Each row of a before or after table is a point. One or more steps were done to the points. Then noise was added and the rows were shuffled. The steps act on columns, c1 being the first. Name the steps. A step turns or swaps two columns, mirrors them in a line or flattens them onto one, adds a multiple of one to another, or multiplies or shifts one. Angles are multiples of 10 degrees, from the lower column toward the higher: turns from -170 to 170, lines from 10 to 170 but not 90. Use the fewest steps. Two steps may share a column if one is a turn and the other turns, adds or multiplies; they go together, in the order done. Otherwise the lowest column goes first.
In the rows, zero is written as 128.

Before, 8 rows:
[[120 108]
 [125 111]
 [123 168]
 [158 200]
 [111 130]
 [139 137]
 [137 249]
 [138 102]]
After:
[[148  69]
 [164 206]
 [151 126]
 [171  71]
 [190 160]
 [142  86]
 [170  94]
 [156  71]]
Steps: shift c1 by 30; shift c2 by -40

Before:
[[123 137 145 139  92  47]
 [ 65 171 167  70  97  55]
 [145 207 137 137 168 145]
 [ 82 161 211  94  85  48]
 [ 77 162 130 101 123  81]
 [182  77 174 154 134 132]
 [129 125 164 197 140 157]
 [ 75 149 120  74 147  73]
 [127 172 124 163 243 120]]
After (9 x 6):
[[136  75 173 110 163 124]
 [119 131 163  66 131 154]
 [164 141 149 193 113 163]
 [ 98 209 132 112 158 123]
 [154 158 209 216  86  98]
 [ 19 174 129 114 163 166]
 [100 148 117 205 102 109]
 [122 165 126 182  95 128]
 [139 172 168 228  78  93]]
Steps: multiply c1 by 0.7; turn c1 and c5 by 70 degrees; turn c4 and c6 by 120 degrees; add -0.5 times c3 to c6

Before (10 x 11):
[[151 108 137 134 138 143 126 112 148 121 116]
 [ 96 121 143 149 174 132  86 160 112 126 168]
 [ 80 114 158 155 109 161 159  94 100 150 149]
 [141 135 115 176 147 111 120 139 134 122 145]
 [143 120 153 144 120 130 118 141 163 102 116]
 [114 138 169 121 147 142  86 146 120 160 156]
 [143 124 108 137 114 141 111 137 146 127 102]
 [111 115 175 101 113 155 155 127 100 147 126]
 [122 125 165 110 105 137 134  97 117 111 118]
 [132  96 152 120 105 123 123 120 135 128 129]]
After (10 x 11):
[[172 138 108 129 123 127 111 138 146 141 171]
 [172 170 115 104 119 122 120 140 134 111  78]
 [141 107 175 149 146 147 155 126 100 156 161]
 [182 140 137 145 106 120 125 112 148 144 113]
 [162 132 152 160 157 128 124 120 136 124 176]
 [143 118 169 121 128 160  85 146 120 143  72]
 [110 159 159 132 169 150 158  94 101 161 159]
 [152 112 165 137 148 110 134  96 118 136 182]
 [172 146 153 129 128 102 118 142 163 130 151]
 [126 150 143 128 106 126  85 160 112 131   8]]
Steps: shift c1 by 30; turn c2 and c4 by -110 degrees; multiply c5 by 2.5; turn c5 and c11 by -120 degrees; swap c6 and c10

Before (12 x 14):
[[103 161 131 114 184 129 145 154 114  92 133 166 145 143]
 [172 176 108  93  94 180  81  97 154 135  89 128 189 105]
 [ 77 122 120 120 157 170  89 136 126 138 153 122 166 150]
 [138 110 155 113 133 137 131 175 102  81 101 163 168 154]
 [ 96 110  99  96 144 137 153 107 126 137 151 132 190 120]
 [137 118 149 161 163 128 100 124 110  82 108 189 165 132]
 [162 141 135 167 137 236  97  72 102 141  86 198  96 117]
 [131 121 131 174 145 190 130 108 142 140 166 116 155 135]
 [112 146  87 121 177 139 146 137 119 143 112 145 206 164]
 [109  98  61 147 182 168 136 134 142 136 150 111 156 115]
 [123 132 114  63 216 112 136 152 102 143 150 122 194 148]
 [ 92 128 142  85 171 122 138 157 148 156 115 114 199 115]]
After, 12 rows:
[[122 133 148  63   8 113 160  28 104 159 147 124 196 122]
 [171 201 133  94 109 180 101 151 154 144  88 129 188 138]
 [130 117 129 176 144 190 150 162 138 154 161 119 160 129]
 [101 183 137 113  81 128 165  68 111  53 135 166 146 125]
 [ 97  97 150  94  79 140 171 122 122 147 151 132 192 137]
 [ 77 118 144 122  99 173 110 103 130 147 158 121 163 123]
 [ 94 127 106  84  69 123 157  61 149 183 114 111 202 127]
 [139 102 115 115 136 136 151  75 101  32 101 164 167 116]
 [110  81 178 148 107 164 155 107 140 144 149 113 159 146]
 [112 155 179 126  85 140 165  92 119 159 113 143 207 126]
 [164 149 116 166 126 239 117 191 104 154  86 200  96 131]
 [136 113 111 162 127 127 121 131 110  34 109 190 164 125]]
Steps: multiply c2 by 1.6; turn c3 and c14 by -150 degrees; multiply c14 by 0.4; add -1 times c4 to c5; turn c5 and c8 by -150 degrees; shift c7 by 20; multiply c10 by 2
